Each row is a point. Before rounding, the points of a table are all equally far from one centre. They may lie mostly on one side of it. Write the centre, to within rounding.
(in the rows, 100 means zero)

Points:
117	135	55
77	147	112
67	114	64
95	137	51
58	122	87
120	144	62
Centre: 99	122	89

Points:
69	30	78	73	115	72	96	67	104	121	90	143
72	105	84	105	115	52	52	73	100	124	34	146
23	96	75	103	101	94	118	79	96	102	63	102
42	74	75	56	102	94	110	80	95	148	82	135
70	123	126	75	125	86	82	108	101	114	39	156
43	48	125	131	119	104	99	64	112	117	95	127
51	69	121	126	100	105	82	72	66	80	82	152
55	65	76	109	139	80	62	83	115	122	36	161
74	56	120	92	140	88	73	92	131	62	50	118
53	91	103	101	136	84	95	74	99	160	100	152
43	104	77	76	112	90	82	38	100	150	65	139
59	96	84	131	153	66	100	86	109	117	54	133
44	61	71	121	136	91	55	93	127	107	88	158
91	110	88	140	150	79	90	92	81	91	69	138
31	62	92	91	132	73	88	59	110	115	80	157
61	77	115	141	82	69	81	50	116	127	66	111
97	25	68	82	94	106	50	83	113	110	46	119
42	78	57	136	124	109	51	69	129	95	64	139
95	93	129	81	122	99	102	68	71	160	80	132
Centre: 83	88	93	96	106	107	79	81	111	109	74	126

Points, 30 rows:
93	135	125	114	57	76	131	165	31	90	58	70	96	138	100	71	88	129	124	138	68	122	156	123
87	131	110	107	84	90	97	78	92	101	41	59	93	84	141	77	110	108	152	133	84	65	103	98
130	111	49	81	94	129	90	143	97	81	84	72	68	123	123	50	121	102	123	141	80	71	137	102
104	88	101	127	89	86	109	114	73	109	32	57	88	127	114	67	101	87	84	133	41	44	97	79
116	107	83	92	75	116	136	115	36	32	43	50	110	159	106	58	76	98	114	134	62	69	124	126
84	71	92	44	51	80	100	92	55	73	16	108	89	129	122	39	98	93	112	143	80	84	147	111
117	81	119	86	119	86	111	119	60	73	68	53	100	162	136	28	136	96	124	119	73	29	112	120
138	103	82	102	79	67	108	101	81	61	55	36	100	98	120	86	74	95	132	82	105	49	135	126
116	122	92	128	95	116	110	142	112	5	84	104	123	89	141	86	85	63	137	124	86	107	125	116
73	113	114	99	42	128	130	129	57	90	55	72	58	130	128	93	102	110	164	133	85	57	158	110
117	153	112	124	96	88	102	121	71	98	36	85	103	131	136	90	62	67	135	136	90	55	128	124
85	71	142	77	68	97	126	142	47	59	29	64	120	95	106	105	123	79	97	100	73	82	92	131
136	97	117	104	60	91	107	105	56	47	35	69	114	110	127	75	98	114	71	142	138	53	110	89
121	116	81	121	140	96	104	105	121	63	87	73	109	91	120	66	100	108	120	108	70	43	103	78
95	80	118	90	88	86	126	131	77	98	97	17	98	160	128	47	52	83	115	102	52	72	155	148
136	108	111	89	89	93	85	108	32	81	87	100	100	119	87	86	111	112	135	111	59	53	156	149
131	66	75	110	98	75	110	101	68	61	41	48	83	139	94	100	102	82	144	145	45	65	119	132
121	129	59	96	82	80	121	135	84	84	51	68	92	169	166	36	76	109	122	139	87	68	101	109
128	71	112	105	59	78	139	112	59	82	87	89	134	112	134	43	58	96	87	153	81	29	94	137
119	128	94	76	72	108	101	122	69	56	57	33	79	154	98	58	83	85	134	125	78	66	124	143
81	94	80	64	111	65	130	111	50	71	51	54	88	128	91	75	93	54	127	113	103	96	109	66
85	83	62	96	75	75	143	104	102	25	62	69	124	120	80	69	49	105	132	134	66	87	85	104
117	118	83	103	82	94	171	90	47	75	80	97	112	100	109	68	79	64	114	104	62	45	139	121
114	87	101	87	110	108	138	100	60	94	43	51	126	142	115	53	93	94	174	144	69	96	137	147
124	88	100	102	108	54	99	92	55	30	63	66	111	119	102	55	122	115	93	113	66	36	132	117
124	120	109	81	80	86	103	138	51	59	45	42	78	175	98	89	80	96	125	130	82	61	159	112
135	120	80	106	70	95	102	105	55	48	61	56	105	108	119	48	131	101	117	141	98	63	101	113
125	103	117	92	70	74	93	122	88	69	84	76	118	76	107	76	142	98	135	119	105	50	114	80
95	100	95	148	86	86	133	143	68	64	84	68	132	99	110	75	88	79	143	145	83	58	158	78
119	117	95	91	62	96	120	139	85	49	60	51	82	123	103	65	135	59	141	92	73	103	120	82
Centre: 100	76	123	101	96	91	126	115	88	69	82	99	82	131	130	81	84	110	107	120	89	102	122	114

Points:
122	44	120	54	117	101	167	104	89	145	98	124	134	89	126	53	135	88	94	95	96	118	112	44
129	51	110	60	94	118	175	124	74	124	95	155	121	95	148	91	130	109	111	134	104	87	113	70
99	49	85	36	79	74	119	144	79	127	102	102	117	79	151	43	140	71	99	118	96	94	83	74
113	72	69	38	90	104	113	118	130	128	115	151	120	100	122	36	156	93	124	102	97	97	101	78
127	40	93	76	96	69	183	131	85	118	102	138	125	87	110	66	160	100	106	141	92	132	140	94
122	78	114	59	85	119	159	126	54	121	89	124	114	127	113	84	160	113	121	86	80	90	123	57
117	11	123	89	112	130	132	114	102	152	56	125	137	130	173	89	151	106	117	137	66	92	81	91
132	70	101	69	69	68	134	113	136	96	138	158	150	73	137	113	125	77	78	140	59	128	79	77
147	89	92	76	77	91	162	78	81	109	116	140	111	106	126	73	119	81	148	103	82	104	88	59
143	67	132	80	118	98	116	154	98	85	124	125	132	116	106	51	159	99	114	167	87	108	112	39
155	39	117	60	101	83	125	116	107	124	130	139	127	103	139	46	157	76	72	141	71	96	107	54
120	67	120	79	79	93	122	124	80	121	168	101	154	84	157	47	129	101	85	137	52	113	92	88
108	58	99	99	77	148	128	124	111	144	97	177	116	74	124	66	168	117	112	110	89	82	115	58
95	43	88	78	99	104	163	90	114	110	99	130	142	66	133	36	109	131	123	114	78	87	71	75
98	39	84	48	110	97	105	102	68	136	89	111	171	133	158	74	139	135	93	118	119	95	121	65
126	65	95	85	92	116	162	140	99	113	74	136	137	108	103	29	150	90	72	151	77	97	64	57
129	47	122	92	131	70	147	121	99	92	121	151	169	101	136	60	148	70	117	161	93	100	94	95
118	107	113	91	117	93	136	115	103	157	66	152	114	76	144	76	143	84	103	134	85	92	88	50
126	44	100	43	81	114	162	121	98	131	77	121	136	108	137	65	157	102	107	142	41	89	113	106
88	57	80	80	104	90	146	100	65	141	128	143	128	101	130	50	157	111	85	132	51	99	132	78
132	32	122	62	122	109	125	84	81	127	102	170	108	92	107	67	104	83	77	141	76	88	87	104
123	48	148	75	120	96	150	99	88	139	117	115	123	95	102	48	134	104	94	145	55	105	117	41
84	58	112	62	75	98	121	110	93	127	89	148	137	77	137	41	147	115	108	158	53	69	132	84
104	89	97	56	117	96	143	116	55	115	108	133	149	76	120	62	137	131	99	126	67	122	75	102
102	76	138	59	101	109	141	99	105	93	116	143	118	102	130	27	138	97	109	114	75	91	94	37
134	61	84	59	65	108	153	120	107	149	93	114	167	98	128	92	146	77	109	165	79	129	111	41
119	54	84	78	96	109	147	134	83	165	86	131	138	79	125	52	118	126	111	86	99	129	100	51
105	79	136	47	115	115	119	143	41	96	83	103	149	128	116	98	122	82	138	105	92	108	103	60
138	74	103	42	72	108	147	132	107	109	84	131	111	104	168	72	107	120	101	116	95	106	74	51
102	91	101	59	96	99	139	150	86	89	106	155	147	85	153	53	135	83	111	147	98	109	74	93
Centre: 107	57	106	111	81	102	102	107	108	101	89	106	130	109	115	90	129	95	95	119	91	114	105	89

Points:
96	34	96	56	57	101	96	141	94	58	96	78	72	115	130	110	110	86	106	71	36	121	129	103
128	40	91	39	48	125	74	136	53	48	87	99	81	92	113	147	101	104	101	93	69	151	128	85
118	56	104	52	73	151	117	125	65	86	100	71	78	114	102	145	120	67	95	127	40	140	105	71
133	31	66	62	54	146	95	124	75	81	96	111	55	95	94	157	103	73	86	100	70	162	102	74
136	57	103	44	45	112	86	139	72	58	139	79	48	104	120	122	124	121	84	108	60	143	110	85
133	52	103	45	50	126	86	154	69	51	92	82	73	68	106	107	103	113	89	107	50	138	130	64
92	37	95	30	74	105	66	121	91	98	82	64	68	99	107	141	103	120	102	113	61	115	113	92
108	29	66	56	71	77	109	163	57	72	90	114	78	100	109	112	117	93	104	97	64	126	142	76
101	43	105	60	53	108	120	134	89	108	80	101	65	105	124	131	105	82	121	106	49	123	112	61
128	27	119	53	54	109	118	142	107	80	80	96	78	94	97	150	95	67	101	116	47	144	97	74
119	22	88	53	51	142	124	140	57	75	87	122	73	84	100	157	95	114	86	97	56	125	95	93
113	41	85	40	81	135	96	138	82	86	84	69	103	110	103	134	106	121	122	93	51	108	112	88
106	33	93	26	85	127	100	119	78	72	91	79	84	65	108	151	116	99	111	113	41	133	116	66
106	23	101	43	63	121	92	137	55	74	79	89	69	89	118	148	80	87	121	81	56	144	115	96
107	63	91	45	36	105	80	131	84	87	73	85	52	65	94	135	90	100	97	95	75	125	128	52
140	33	82	56	69	115	91	155	124	58	107	98	93	90	82	141	91	96	79	105	67	154	134	83
100	5	106	47	66	99	93	139	73	68	125	95	86	81	103	139	99	57	123	137	65	136	107	52
100	42	134	51	50	116	87	112	80	83	92	80	45	80	107	118	133	91	98	123	45	135	130	77
106	60	92	53	66	112	83	138	71	99	98	110	24	97	114	150	97	89	117	110	62	133	145	87
107	42	75	48	41	113	71	125	83	91	92	85	75	75	119	108	91	104	58	102	56	144	131	96
140	35	92	33	60	114	105	125	124	94	81	97	65	100	100	137	106	107	68	109	48	129	100	120
84	18	96	37	67	132	85	156	101	93	83	76	79	93	107	125	102	102	93	98	88	146	87	95
91	22	97	47	82	138	132	136	103	121	101	89	83	97	128	112	100	91	59	108	73	137	118	88
118	28	99	61	39	149	62	123	94	74	78	84	82	55	91	122	103	83	95	129	66	139	124	104
123	39	86	76	46	125	114	137	85	78	92	104	42	91	97	85	122	62	105	109	45	154	115	70
107	38	78	27	63	106	66	106	67	69	106	81	81	95	97	134	126	68	97	121	41	156	108	100
101	32	103	53	39	124	116	118	72	71	92	88	51	90	83	135	108	81	56	105	65	145	141	60
129	44	78	63	73	117	105	147	69	70	102	80	56	79	96	129	122	84	76	101	46	168	127	88
Centre: 118	59	102	59	91	114	101	108	80	63	114	108	72	87	93	105	91	73	88	106	98	100	102	98
